Each row is a point. To make a cloud, some directions were put in groups of two or more. Within a group, all points are equally far from the middle, so they leave a hole (a ring in 2 directions, a hollow ball in 3). The other directions are filled evenly. Then the cloud was stretched, turned, moved and blurred a little. How many holes are there, and how many directions does each take, smallest first?
(in the rows, 128 means zero)

Cloud, 13 rows:
[[148 175]
 [128 185]
 [101  84]
 [ 79 122]
 [136  94]
 [123 186]
 [ 82 143]
 [148 110]
 [ 81 113]
 [155 159]
 [143 178]
 [136  92]
 [ 82 146]]
Holes: 1 (2)

Cloud (31 x 4):
[[ 87 153 110 149]
 [ 96 167  87 173]
 [155  75 142 154]
 [ 90  85 118 145]
 [ 90 174  88 143]
 [161 120 133 125]
 [118 119 127 170]
 [142 171 128 194]
 [162 106 187 176]
 [ 92 126 156 153]
 [133 120 126 130]
 [174 160 197 151]
 [138 126  98 102]
 [160 133 145  97]
 [165 207 157 101]
 [ 82 121  98 145]
 [162 132 142 133]
 [ 67 150  96 175]
 [122 194  56 110]
 [146 177 126 170]
 [ 58 133  64 147]
 [110 155 143 151]
 [ 94 153 137 194]
 [114 144  53 123]
 [145 118 200 211]
 [ 94  97 120 102]
 [142 107 153 153]
 [140 116  64 145]
 [107 115 115 144]
 [ 99 104 129 130]
 [104 102 117 152]]
Holes: 0

Cloud (53 x 6):
[[160  78 157 114 164 188]
 [ 69  86 165 134  74 142]
 [ 92 110 195 136 123 107]
 [ 84 124 111  87 116 126]
 [ 48  99 144 160 164 144]
 [151 125 130 174 187 117]
 [152  74 160 147 168 141]
 [102 107 128 196 126 103]
 [109 100 138 177  69 130]
 [123 142 141 136  87 171]
 [125 107 177 107  82 102]
 [131  83 147  71 114 178]
 [181 131 110 125 134  96]
 [ 76 108 174 183 101 117]
 [ 83  88 129  93 149 100]
 [ 53 132 135 162 160 126]
 [166 122 107 105 204 159]
 [ 86 131 118 131  83 116]
 [151  83  89 113 134 180]
 [103  85 123 136 208 150]
 [169  76 105 151 134 186]
 [193  89 109 143 113 162]
 [ 87 105 150 129  62 148]
 [ 68 120 124  96 116 105]
 [147 116 168 140 187 147]
 [ 76 113 139 127 155 200]
 [106 109 184 186 113 167]
 [155 121  79 115 179 118]
 [137 130 163 136 165  99]
 [ 91 155 143 156 119  93]
 [149 123  87 158 115 105]
 [131  82 121 138 179 105]
 [138  67 129 160 161 122]
 [111  87 130 203 156 172]
 [129 112 145  95 204 169]
 [139 123 179 142 171 162]
 [ 97 109 171 196 120 172]
 [ 87 113 171 145  72 104]
 [117  93 103  83 138 107]
 [171 133 141 138  83 153]
 [136  99 167  99 114  91]
 [187 152 112 132 134 136]
 [135 120 182 122 162 177]
 [128  87 188 107 132 182]
 [150 116  84 155 103 130]
 [181 112 153 102 110 169]
 [ 64 132 171 114 146 104]
 [ 79  80 145 136 125 199]
 [132  59 172 100 130 163]
 [ 95 141 181 158 155 158]
 [ 78 150 130 117 109 110]
 [ 85  92 111 101 133 103]
 [119 116 165 186 118 101]]
Holes: 2 (3, 3)

Cloud (86 x 8):
[[109 107  78 151 153 108 174 165]
 [ 99  69 115 125 169 123 130 175]
 [149  91 141 158 144 117 122  81]
 [145 109 153  75 125  67 112 114]
 [101 114 160 146 123 153 155 185]
 [113  89 146 102 148  56 163 125]
 [143  90 166  97 133 126 102  95]
 [136 100 137 117 138 116 181 201]
 [148 162 133  91 160 101 145  65]
 [ 97 121 178 168 141 154 145 164]
 [ 83 151  98 173  85 127 160 132]
 [ 77 131 115  96 117 135 114 158]
 [121 188 153 103 137 114 149  88]
 [144 148 132  96 172  84 125 175]
 [ 97 145  89 131 149 155 178 163]
 [135 126 103 128 179 144 210 174]
 [145 132 107 145 156 111 206 104]
 [102 100  97 112 146 155 196 117]
 [ 76 186 156 166 105 117 148 151]
 [153  92  88  75 162 185 117 138]
 [106 158 132 124 172  81 144 113]
 [169 121  86  52 182  91 151 123]
 [156 124 169 104 146  92  99 120]
 [141 155 148 120 166  78 124 111]
 [136 108 149  71 185 121  98 179]
 [135 144 109 106 186 181 124 109]
 [122  99 169 117 157 142  90 147]
 [ 98 111 142 129  84  86 138 103]
 [121 114  96 115 162 132 213 176]
 [ 89 165 141  90 160  89 131  94]
 [146  65  70  91 138 138 141 118]
 [174  79 138  97 204 104 154 136]
 [102  66 113  72 166  81 155 171]
 [154 104 112 100 111 116 181  86]
 [109 155  88  48 191  96 139 142]
 [114  54 122  79 175  88 144 142]
 [141 180 125  87 153 120 176  96]
 [140 129 174 162 127  73 157 125]
 [107 148 145  50 168  41 155 156]
 [ 86 172 107  91 133  90 127 156]
 [123 156 126 142 200 149 162 137]
 [148 107 130 119 185  91 199 112]
 [119 107 105 110 103 101 199 118]
 [113  80  81 132 180 157 159 171]
 [109 182 125 127  80 110 141  93]
 [126  85 166 182 108 107 166 125]
 [ 83 182 138 127 102  81 130 137]
 [ 75 170 130 175 101 135 176 149]
 [141  82 163 167 170  84 164 160]
 [107 130 167 158 130 148  82 156]
 [ 98 115 124 147 135  67 140 139]
 [ 76 114 107 126 150 111 120 157]
 [131  66  77  68 179 165 116 135]
 [125 119 147 109  86 132 109  80]
 [136 124  66 109 149 107 165 103]
 [115 132  85 110 145 137  71 108]
 [138 168 146 108 180 145 138 104]
 [112 164 135 160 168 129 202 129]
 [133  81 128 107 200 153 190 143]
 [140 128 142 129 138 146 140 200]
 [141  89 110 134 187 122 214 133]
 [ 98  99 168 125 174  84 180 179]
 [138  97  70 156 143 141 149  94]
 [113 121 179 104 177  79 175 183]
 [165 102 136 189 143 133 200 118]
 [169 109 140 116 203 168 123 128]
 [ 85 139  80  95 145 108 163 164]
 [168  93 118 158 166 137 208 135]
 [127 150  76  63 160 167 107 112]
 [138 135 117 164 183 184 180 167]
 [ 90 123 136 199 113 173 179 162]
 [159 111  80  88 133 100 149 120]
 [121  96 122  76 150  73 180 194]
 [144  58 128 147 190 169 135 129]
 [119 171 110 183  88 123 173 104]
 [ 99 111 107 155 127 168 172  98]
 [168 130 119 145 105 169 123 111]
 [161 125 103  73 184 145 172 168]
 [127 146 163 117 182  68 155 161]
 [ 93 117 155 130 140 157 144 116]
 [109 164 108  96 146 108 192  81]
 [151 106  81 120 149 100 170 144]
 [150  67 148  79 157  80 123 146]
 [133 173 115  94 183 117 163  94]
 [105  92 107 125 168 153 115 190]
 [147 158  83 136 159 117 172 124]]
Holes: 2 (3, 4)

Cloud, 97 rows:
[[ 59  67 162  68 113 166 107 110 120]
 [ 38  97 151  75 130 156 113 163 144]
 [ 80 127  99 122  79 186  90  97 163]
 [132 129 134 135 119  95  76 184  74]
 [ 96 189 133 135 147 127 121 122  85]
 [171 147 129 132 111  94 102 124  83]
 [120 163 129 113 147 164 114 201  25]
 [ 97 143 104 142 134 140 127 192  84]
 [131  89  76 112 111 129 111 139 163]
 [ 79 182 119 122 120 141  85 122  59]
 [ 74 128 131 115 105 151 143  56 127]
 [111 103 141 102 159 201  91 138  93]
 [110 163 101  94  97 124 142 194 114]
 [ 64 168 116 123 141 159 115 125 162]
 [161 152 158 138  96  53 116 125 101]
 [153 144 159 126 105 120 124 171  43]
 [ 75 119 160  95  59 135  67 153 113]
 [ 64 117 119  94  84 147 109  88 126]
 [155 169 140 178 155 155 153  80 124]
 [127  81 117 124 106 143  67 169 128]
 [ 95 133 143 141 109 134 118  64 155]
 [120 147 137 147 107  98 124 158 140]
 [ 99 130  97 122 131  97 138 126  97]
 [166 107  83 162  98 165  93 139 137]
 [ 88 160 101 142  98 161 109  70 103]
 [ 72 154 102 110  59 141  84 122 137]
 [115 176 140 152 106 193 161 131  75]
 [122 126 185 161 137 180 141  92 189]
 [ 62  66 122  93  84 120  56 145 112]
 [108 158 154 125 169 169  82 166 102]
 [113 224 116 145 116 123 131 157 107]
 [ 89 117 128  76 103 219 130 126 194]
 [118  96 102 105 125 184 122  97 173]
 [128 112 108 117  72 174 101 185 115]
 [108 103 106  86  96 197  77 158 140]
 [ 80  71 147 101 110 113  73 113 100]
 [101  85 112 113  99 152  91 146 151]
 [ 73 153 142  97 108 135 158 105 115]
 [149 158 159 134 100  74 103 114 147]
 [120  87 153 110 166 136  98 167  92]
 [144 112 118 186  80 143 108 114  86]
 [119 132 145 201  95 136 119  69 104]
 [ 91 100  95 155 109 130 138 156  87]
 [128 116 117 100  79 200 140 153  90]
 [145  83 166 103 118 135 118 181  90]
 [ 86 119 192 115  97 159 109 149  94]
 [156 150 124 150 151 155 118 167 113]
 [109 138 133 184 146 146 153 191 117]
 [ 99 109 152 105  70 157 112 175 116]
 [152 142 138 185  74  81  93 131 132]
 [113 145 143 106  71 158  72 120 100]
 [166  68 142 135 148 156 120 106 114]
 [135 121 130  68 103  95 118 167  86]
 [ 58 133 128 100 148 121 116 196  48]
 [105 152 113  81  85 199 140 170  83]
 [103 150 126  78  94 184  80 192  94]
 [139 167 166 156 143 148 165 143  82]
 [118 127 151 187 100 166 109 146 162]
 [ 68 191 124 131  92  86 154 168 113]
 [ 89 130 125 125 149 163 135  87 124]
 [151 154 146 145  85 151 167 146 137]
 [ 95 146  78  85 141 166  95 138  71]
 [122 204 182 161 114  84  95 134 110]
 [139 119 144 137 146 172 103  98 102]
 [102 162 144  88 138 131 126 152  67]
 [187 131 150 154  77 151 154  78 148]
 [100 191 127 151 133 147 113 149 117]
 [141  72 141 145  78 116  78 144 121]
 [126 164 122  92  72 159 110 107 118]
 [112 114 106 106 104 142  48 164 106]
 [ 64  85 154 146 138 132 147  92 152]
 [ 78 123  81 122 114 136  94 139 111]
 [107 158 150 124 114 110 115 208  65]
 [ 87 155 125 146 130 145 181 152  87]
 [134 168 129 142  81 125 113 182  87]
 [153 119 142  93 113 100  97 130  82]
 [ 64 137 141 150 129 160 104 155 130]
 [ 72 110 140 101  94  88  75 103  70]
 [151 157 153 145  61 200 115 163 125]
 [ 84 178 158 131 104 173  97 125  89]
 [ 62  97 123  81  77 149  99 101 124]
 [ 60 148 155  86  84 191 140 126  84]
 [180 138 133 133 102 159 121 104 163]
 [145  95 160 131  98 192  97 135 155]
 [123 120 115 147 123 128  96 102 126]
 [120  97 157 123  93 148 131 128  61]
 [ 80 169 189 139 139  93  89 153  75]
 [ 71  85 128  96 152 134 106 213  57]
 [ 69 130  98 132  89 106  53 155 186]
 [ 88 137 121 113 124 170 168 152 174]
 [ 98 161 135 107 119 188  79 178  65]
 [123 169 168 177  72  64  92 166 138]
 [ 65 153 162  92 125 115 114 150  47]
 [ 78 145 113 130  91 169 149 139 122]
 [143 174 127 119 109 164 175  83 119]
 [116  62 166 108 126 125  65 110 124]
 [ 80 116 134 153 137  79  87 107 164]]
Holes: 0

Cloud, 99 rows:
[[ 98 147 223 195 122 142 119 148 145]
 [161 180 110 163 110  80 146 150 130]
 [198 153 130 171 108 114 171 118  90]
 [137 100 165 186 116 171 125 122 181]
 [ 57  72 115 120 141 158 135 132 171]
 [105 119  58 136  85 132 147  83  87]
 [ 94 147 184 164 124  89 142 168 150]
 [115 140 106 173 152 160  96 145 100]
 [108 137 175 156 177 159 146 149 112]
 [ 91 117 186 150  83 101 137 168 100]
 [ 73  83 128 194 154 137 121 129 180]
 [ 98 146 153 150 131 141 123  96 208]
 [134 126  93 135 144 157 113  65 171]
 [ 92 171  92 159  84 130 161 124 128]
 [ 79  65 145 210 142 123 183 161  82]
 [125  94 158 167 164 125  99 139 128]
 [137 126 148 155  84 103 195 146  69]
 [149 131 128 152 143  92 194 173 139]
 [ 98 125 163 141 169 177 142 141 129]
 [167 154 118 140  91  73 126 140 155]
 [109 136 105 125 113  71 120  93 120]
 [101  92 171 176 130 178 143 103 203]
 [111 121  76 155 165  66 122 122 105]
 [134 123 127 162 163 128  92 102 116]
 [ 78  96 120 117 121 125 144 104 115]
 [ 80  90 184 173 152  77 138 141 141]
 [ 84  63 161 185 157 135 124 158 111]
 [116 166 121 118  87 118 165 146 194]
 [190 176 132 121 112 119 124 113  97]
 [192 181  93 107 108  88 134 114  64]
 [156 203 156 146 114 102 132 156  54]
 [105 185  98 152  98  89 125 137 118]
 [ 89  62 122 200 140 127 174 132 167]
 [185 142 120 199 130  94 141 121  92]
 [ 78  79 176 187 140 123 127 116  90]
 [165 167 149 138  83 170 167 147 125]
 [104 158 148 110 168 153 134 136 129]
 [121 138 111 160 121 187 106 134 173]
 [127 141 141 120  84 117 189 138 147]
 [165 135 132 198 121 119 155 160 138]
 [109 169 209 178  90 182 124 179 178]
 [170 104 185 154 149 135 170 156  96]
 [172 179 145 169  82  92 128 162 108]
 [101  99  76 154  96 158 130  97 155]
 [101  75 117 128 128 186 134 134 164]
 [120 119 131 171 125 144  88 157 153]
 [ 93 112 188 145 145 154 160 118 109]
 [122  90 111 182 113 158 164 158 115]
 [166 201 107 121 101  96 156 103 152]
 [123 141 204 191 137 132 130 107 120]
 [113 149  68 203 143  87 178 133  59]
 [143 135 177 156  83 108 136 205  73]
 [135  98  96 161 115 137 137 125 182]
 [ 59  91 187 204 152 120 175 162 126]
 [190 154  93 169 133  79 167 115 131]
 [126 122  24 102 149 113 153 114  99]
 [ 82 125 135 183  92 133 137  99 156]
 [155  81 166 216 129 114 135 122 112]
 [106  95 151 198 125 147 106  98 140]
 [100  99 166 220 143 192 138 153 147]
 [ 77 130  87 131 194 134 174  81 137]
 [121 148 156 126 133  97 178 179 136]
 [138 112 182 140 110 173 124 188 103]
 [106 147 213 161 142  94 137 149 151]
 [166 170 144 142  98  91 124 171  66]
 [105 180 166 137 120 152 150 172 100]
 [190 137 157 110 139  93 186 134 126]
 [161 118 161 215 133 144 149 150 149]
 [ 76  84 148 160 111 139 111 144  89]
 [ 98 141 146 125 145 161  99 104  96]
 [150 150 117 131 132 166 144 152 174]
 [153 161 114 172 184 127 148 149  88]
 [ 95  49 139 173 118 157 165 131 131]
 [116 113 146 180 130 156  93 156 170]
 [171 151 132 115 156 130 171 130  90]
 [112 129  67  80 102 103 153 111 116]
 [151 170 126  96 143  58 158 126  93]
 [145 121  81  93 108 139 149 151 152]
 [106 140 138 166  94 130 175  86  95]
 [135  80 164 202 135 103 150 165  45]
 [ 87  51 147 144 137 154 139 132 135]
 [ 84 115 121 137 149 202 130 124 174]
 [165  94  87 121 173  99 174 120 108]
 [140 185 141 135 152 133 130 150 173]
 [ 56 126  77 125 151 142 151 106 142]
 [ 58 102 183 127 144 142 141 150 163]
 [101  89 130 120 115 148  93 100 143]
 [105  97  90 172 126 109 171  68  66]
 [169 120 110 158 131  85 203 134 148]
 [145 123 182 139 133 167 144 170 102]
 [148 165 105 112 112 118 142 177  74]
 [146 163 168 172  75  75 139 160 122]
 [158  92 119 137 106 125 155 130 113]
 [167 180 113 125  95 121 166 144 166]
 [124 125 200 150 132 131 133  97 196]
 [ 97 107  77 155 118 134 114 123 189]
 [152 172 107 125  90  99 114 162  50]
 [177 140 143 203 127  88 132 145  66]
 [151 117  60 121 121 132 161 117 103]]
Holes: 2 (3, 3)
